Every row gives one point. Any point is a mix of the corners, with weights that add up to 1. It lies inside the corners' shape when no weight is negative. Say inside or outside, and name the corners with a negative weight.

Corners:
(1): [ 0.98 -1.84 -4.89]
(2): [2.57 3.05 1.72]
(3): [-0.31 -2.39 -0.60]
(4): [-1.60  0.55  1.60]
Points:
[1.41 1.77 0.41] -> outside (3)
[-0.13 -1.85 -0.47] -> inside
[1.63 1.82 0.74] -> inside
[ 0.86 -0.04  0.24] -> inside
[-0.81  0.55  0.98] -> inside
[ 0.57  0.07 -1.82] -> outside (3)

Corners:
(1): [ 2.61 -0.31 -0.13  1.99  1.86  4.47]
(2): [ 3.26  2.52 -0.85 -0.31 -1.55  1.07]
(3): [-4.67 -1.15  0.51 -1.24  2.52  0.09]
(4): [ 2.51 -3.24  0.22 -2.24  0.42 -1.66]
(5): [-2.15 -4.53  2.83 -0.26  1.53 -0.92]
(6): [-2.80 -3.74  0.91 -3.43 -0.81 -1.54]
(7): [ 2.03  0.71 -1.73  2.00 -0.14  0.71]
Points:
[ 1.28 -0.76 -0.23  1.01  0.77  1.46] -> inside
[-3.05 -1.52  0.94 -1.12  1.55  0.52] -> outside (4, 7)
[-0.42 -2.05  0.69 -0.03  0.86 -0.19] -> inside
[-1.39 -2.57  1.04 -1.03  1.29 -0.50] -> inside
[ 0.73 -1.01  0.49  0.34  0.81  0.83] -> outside (6)
[ 0.57 -0.52 -0.42 -0.23  0.54  1.26] -> outside (5)
[ 0.06 -0.08  0.10  1.11  1.17  1.44] -> outside (4, 6)
[ 1.48 -0.02 -0.02  0.53 -0.38  1.23] -> outside (3, 4)
[ 0.69 -1.18 -0.35  0.82  1.05  1.00] -> outside (2)

Corners:
(1): [-0.23  1.35  0.16  0.44  1.88 -2.85 -0.94  1.68 -2.82]
(2): [ 0.75  3.50 -0.10  2.90 -0.44 -0.85 -2.91 -2.43  0.68]
(3): [-0.76  1.61  0.00 -0.68 -0.13  1.86  2.64 -1.37 -1.77]
(4): [ 1.57  1.69  2.96 -2.08 -0.84 -0.88  1.81 -3.65  0.05]
(5): [ 1.84  1.51  0.59 -0.19 -1.07 -0.21  0.41  1.86 -3.66]
(6): [-0.18 -3.53 -1.12 -1.99 -1.59 -3.84 -0.07  1.25  4.87]
(7): [ 1.64  1.67  2.29  0.78  3.47 -0.12  1.65 -2.30 -0.87]
(8): [-2.05 -0.72 -0.78 -2.12  0.54 -0.13  0.15  1.50  1.08]
(9): [-2.73  1.54  2.05  0.68 -2.25  3.94 -1.37 -1.00 -3.07]
(10): [-0.85 -3.63 -1.06 -1.34 -1.14 -0.35 -0.70  0.72 -1.12]
Points:
[-0.12 -1.92 -0.43 -1.46 -1.03 -2.46  0.12  0.51  2.77] -> inside
[-1.33  1.09  1.18  0.14 -0.87  1.26 -0.67 -0.39 -2.01] -> inside
[-1.01  0.22  0.54  0.21 -0.46  0.15 -1.14  0.60 -1.23] -> outside (3, 4)
[-0.55  0.92  1.34  0.13  0.22  1.05  0.06 -0.92 -1.40] -> inside
[-0.29  0.18 -0.06 -0.21 -0.99 -0.44 -0.74  0.09 -0.60] -> outside (7)

Corners:
(1): [-1.88 -0.62  2.84 -1.54  0.00 -1.63 -2.79 -2.12  2.59 -0.60  0.05 -0.16]
(2): [-1.80  1.52  4.28  2.12  0.24  3.58 -0.52 -2.02  3.15 -0.27 -1.14 -2.31]
(3): [-2.70  1.43  2.24  3.62 -1.10 -4.50 -3.79  2.78  1.30  1.89 -3.64  3.04]
(4): [-2.97 -3.00 -1.60 -1.56 -0.20 -2.02 -0.99 -1.33 -2.95 -0.14  0.16  3.51]
(5): [-0.02 -0.41  2.47  4.40  2.04 -0.98  1.13 -0.51 -0.02 -0.41  1.69  0.21]
(6): [ 2.81 -1.13 -2.22  2.60  1.94  2.36  2.95 -0.13  0.30  0.02 -0.61  0.24]
(7): [ 2.92  2.75 -2.13  0.00  0.02  1.20  2.47 -0.52  2.84 -0.92  0.52  3.01]
(8): [-1.95  0.42  1.21 -0.68  0.96 -0.31  0.84 -2.66  0.80 -2.38 -2.03 -0.76]
(9): [ 1.84 -0.85  0.76  0.40  2.25 -0.03 -0.41 -0.94 -1.52  1.13  1.69  0.26]
(10): [ 0.29 -0.80  0.30  0.93 -1.58 -0.76 -0.79 -1.87  0.46 -0.08 -1.41 -0.97]
(11): [ 0.90 -0.85 -0.64  0.41 -0.67  0.69  2.86  1.34 -0.89  0.36  1.13 -0.83]
(12): [ 2.24  0.83  2.94  0.62  0.24  0.83 -2.29  1.44  3.25 -0.31 -0.55  0.80]
(13): [ 2.07  0.99 -2.82 -2.59 -1.70  3.15 -0.68  3.68  1.82 -1.57  3.62 -0.35]
Points:
[ 0.46 -0.32  0.69  1.07 -0.44 -0.15 -0.46 -0.82  0.85 -0.17 -0.65 -0.20] -> inside
[-0.11  0.05  0.59  0.78  0.34 -0.06 -0.06  0.24  1.22 -0.49  0.21  1.00] -> outside (9, 10)
[ 1.53  0.18 -1.49 -0.79 -0.75  2.35  1.56  0.84  0.91 -0.92  1.08 -0.13] -> outside (1, 3, 5, 9)
[ 1.04  0.19 -0.21  1.46  0.79  0.59  1.17 -0.40  0.91 -0.36  0.23  0.96] -> inside
[ 0.62 -0.27  0.25  1.95  0.44 -0.03  0.23  0.61  0.55  0.37 -0.06  0.87] -> outside (8)

Corners:
(1): [-1.25  1.19  1.35 -1.61 -1.80 -0.54 -0.77 -2.42  0.47 -0.63 -0.33  0.11
  1.22  0.92]
(2): [-1.95 -3.22 -2.97 -1.82  1.96 -1.02 -2.06  0.56  2.57  1.16 -1.69  0.59
 -2.62  1.66]
(3): [ 0.42  0.48 -2.07 -0.78 -1.13 -0.55 -2.54  0.83  0.98  0.44 -0.84  0.52
 -1.65  2.86]
(4): [ 2.55  0.62  1.36 -2.27  2.33 -2.39  5.36 -1.10 -0.21  2.14 -0.57  1.07
 -1.52 -1.61]
(5): [ 0.55  2.26 -0.87  2.52  1.72 -1.55  4.40 -3.40 -1.11 -0.37 -0.55  1.24
 -0.24 -0.97]
(6): [-1.37 -3.33 -1.70 -2.52 -2.02  0.23 -1.02  0.40  0.99 -1.76 -1.22 -4.02
  1.43  3.45]
(7): [-1.34  1.79  3.36 -0.68 -1.06 -0.44  1.81 -3.07  2.04  3.01 -0.83  2.41
 -2.34 -1.20]
(8): [ 2.41  0.56  1.28  1.29 -0.62 -2.45 -0.70  1.18 -1.01 -1.75 -1.43 -1.93
  0.72  1.32]
(9): [ 2.77  0.31  1.92  0.49  3.15 -0.33  1.03 -2.37 -0.42  0.90 -1.51  2.49
 -1.54 -1.32]
(10): [-2.00 -3.62  0.45 -0.95  0.45  0.92 -1.93  1.12 -0.46  0.50 -0.80 -1.37
 -0.52  1.54]
(11): [-0.87  0.29 -0.43 -1.85  1.64 -0.05  2.87  0.35  1.27  0.41 -0.94 -1.03
  0.28 -0.40]
(12): [ 1.75 -1.72 -1.93 -0.34  1.99 -2.27  2.22  1.47 -2.20  0.20 -3.23 -2.39
  1.64  1.91]
(13): [-1.90  1.10 -1.82 -0.90 -2.84  0.95 -3.03 -0.58  4.03  2.91  2.04  2.30
 -1.27  1.09]
(14): [ 0.41  0.34  1.49  0.03 -2.80 -1.60  4.95 -1.99 -1.67 -1.51 -2.00 -0.60
  1.15 -1.77]
(15): [ 1.98  0.91 -1.12 -3.15  0.96 -1.16  2.34  3.09  3.75  1.96  1.80  1.61
 -0.24  2.95]
Points:
[ 0.46  1.74  0.20 -1.08  0.76 -1.02  0.65 -0.90  2.17  1.47  0.23  2.11
 -1.52  0.28] -> outside (6, 10, 12, 14)
[-0.22 -1.30  0.31 -1.23  0.13 -0.13 -0.31  0.29  0.89  0.35 -0.87 -0.43
  0.00  1.07] -> outside (3, 4, 5)
[ 0.30  0.56  0.65 -0.89  0.04 -0.76  1.82 -0.83  0.42  0.54 -0.74  0.03
 -0.10  0.16] -> outside (2)
[-0.30 -1.29 -0.34 -1.91 -0.51 -0.68  0.59  0.94  1.20  0.63 -0.87 -0.99
 -0.28  1.47] -> outside (1, 5, 9)
[-0.56  0.60  1.12 -0.77 -0.59 -0.57  0.92 -1.40  1.34  1.61 -0.62  1.11
 -1.22 -0.07] -> inside
[ 2.29  0.15 -0.35 -0.44  3.40 -1.58  1.29  0.52 -0.16  0.33 -1.04  0.77
 -0.49  0.90] -> outside (6, 7, 13, 14)

Corners:
(1): [-0.71 -0.12  0.99 -2.27 -1.50 -0.91  1.65  0.98  0.03 -2.68 -1.33 -3.96
 -0.24  0.79 -0.26  0.90 -1.52 -2.88 -2.09 -1.22]
(2): [-1.85  0.38  0.68  2.06  2.01 -0.62  0.79  1.46 -0.31  3.77 -0.01  1.96
  0.57  0.88 -1.13  1.56  0.56 -0.33  1.70  0.76]
(3): [ 0.09  4.53  1.77  1.11  2.45  1.87  2.57  2.50 -2.60 -4.53 -0.97 -0.47
 -0.50  0.40  0.05 -1.93  2.45  0.53  1.59  0.59]
(4): [ 1.85 -2.24  2.85  2.60  2.40 -1.08  0.07 -2.58 -0.41 -0.89  0.85  2.67
 -0.11 -0.02 -1.27 -0.25  0.04 -1.85  0.92  0.37]
(5): [-3.99  0.54  0.58  2.90  1.96 -1.25  1.45 -0.96  1.77 -1.19 -2.35  0.10
 -1.35 -1.62 -2.33 -0.84 -1.45  1.38 -2.42 -1.79]
(6): [ 2.00 -1.72  0.26  0.03  3.37 -0.58  0.48  2.21 -0.91  2.27  2.67 -1.16
 -1.38  0.28 -0.39 -1.40 -0.83 -1.27  2.91 -0.23]
(7): [ 2.42  0.07 -1.52 -0.65  3.58 -0.78 -1.50 -0.97  2.13 -0.63 -1.56 -0.76
  0.83 -0.71  0.89 -1.93  1.19  1.38  1.33  0.59]
(8): [-0.02  1.76 -0.11 -2.06  0.44  3.23  2.85  3.96  0.99  2.53  1.68 -0.18
 -1.39  0.47  2.24  0.70  1.52  3.07  0.46  0.68]
(9): [ 0.15 -2.36  1.09 -2.43  1.98 -2.37 -0.62 -1.05 -0.04 -0.47  0.22  3.34
 -1.53 -0.17 -1.40  0.72 -1.80 -2.05  2.07  1.74]
(10): [ 0.93  2.90  1.30  2.95  3.21  3.52  2.78 -0.81  0.17 -3.88 -0.35 -2.63
  0.47 -0.78  1.50 -4.28  0.43  3.23  2.02 -1.23]
(11): [ 4.34  0.69 -0.97 -0.86 -2.47 -0.68  0.39  5.68  0.99  4.19 -1.72 -1.94
  0.44  0.97 -0.35 -0.35 -4.29 -0.25  1.08 -1.66]
(12): [-0.07 -1.77 -1.05 -2.46  0.60  0.29 -0.93 -1.19  2.20 -4.01 -0.57 -1.52
  1.38  1.48 -0.54 -1.42  2.88  1.72  0.28 -0.23]
(13): [-1.92  0.68  0.47  0.24 -2.02 -2.36 -1.43 -0.04  0.74 -0.38  0.96 -0.02
 -1.32  0.99 -0.67  3.33  1.86 -1.67 -0.08  0.32]
(14): [ 2.19 -0.90  1.59 -3.87 -1.30 -0.80 -0.19 -0.76 -3.31  0.30  0.60  0.72
 -0.15 -0.67  0.73  1.54  1.19 -0.55  1.81  0.24]
(15): [-1.22 -0.79 -0.21 -3.76  3.22 -1.40 -2.89 -0.85  2.39  2.93  1.37  2.84
 -1.30  1.72 -1.08  0.00  0.10  3.71 -1.63 -1.39]
(16): [ 1.13 -0.54  2.02 -1.35  0.99 -1.05 -2.88 -0.15 -0.99  3.93  0.14  1.09
 -0.17 -0.35 -3.09  1.17  0.38 -1.04  1.25  0.89]
(17): [-2.52  1.11  1.00  5.46  1.06  1.42 -0.38  3.40 -0.20  1.86 -2.08  1.07
 -2.52 -0.01  0.10  0.83 -2.57 -1.48  0.99 -1.48]
(18): [-0.33 -2.94 -0.29 -2.87 -1.40 -2.09 -2.72  0.10  1.78  0.92 -0.03  1.13
  0.65 -1.11  0.63 -1.43  0.56 -1.61  1.50  0.26]
(19): [-0.58  2.69  0.88 -1.53 -2.34  3.35  1.18 -4.21 -2.22 -1.23  2.29  0.97
 -1.59 -0.14 -0.72  0.56  3.06 -2.45  0.15  0.78]
(20): [-0.97 -1.16 -1.61 -1.27 -2.47 -0.07 -2.56 -0.97  1.57 -2.83  0.46 -0.85
  2.30 -0.97 -2.02  1.09  0.30 -3.36 -1.74 -0.34]
(21): [ 1.31  0.27 -0.87 -1.98 -1.67 -0.30 -0.08  0.27 -1.23 -1.14  1.18 -1.79
  0.34  3.04  0.34 -0.80  0.71  2.11  0.00  1.08]
Points:
[-0.37  0.04  0.51 -0.27  0.65 -0.39 -0.33  0.31  0.17 -0.29 -0.23  0.34
 -0.40 -0.02 -0.81  0.06 -0.03 -0.58  0.43 -0.03] -> inside
[ 0.42  0.39  0.32  0.36  0.34 -0.25  0.18  1.69  0.16  0.77 -0.34 -0.82
 -0.07  0.17 -0.25 -0.13 -0.80 -0.02  0.43 -0.66] -> outside (9, 12, 19)
[-0.50  1.63  0.07 -0.50 -0.10  0.39 -0.34  1.19 -0.04  0.89 -0.32  0.19
 -0.33  0.06 -0.10 -0.10  0.51  0.93  0.17 -0.36] -> outside (1, 4, 6, 9, 12)
[ 0.17  0.03  0.74 -0.70  0.73 -0.10 -0.43 -0.22 -0.20  0.82  0.45  0.61
 -0.40  0.20 -0.83  0.23  0.55 -0.28  0.63  0.17] -> inside
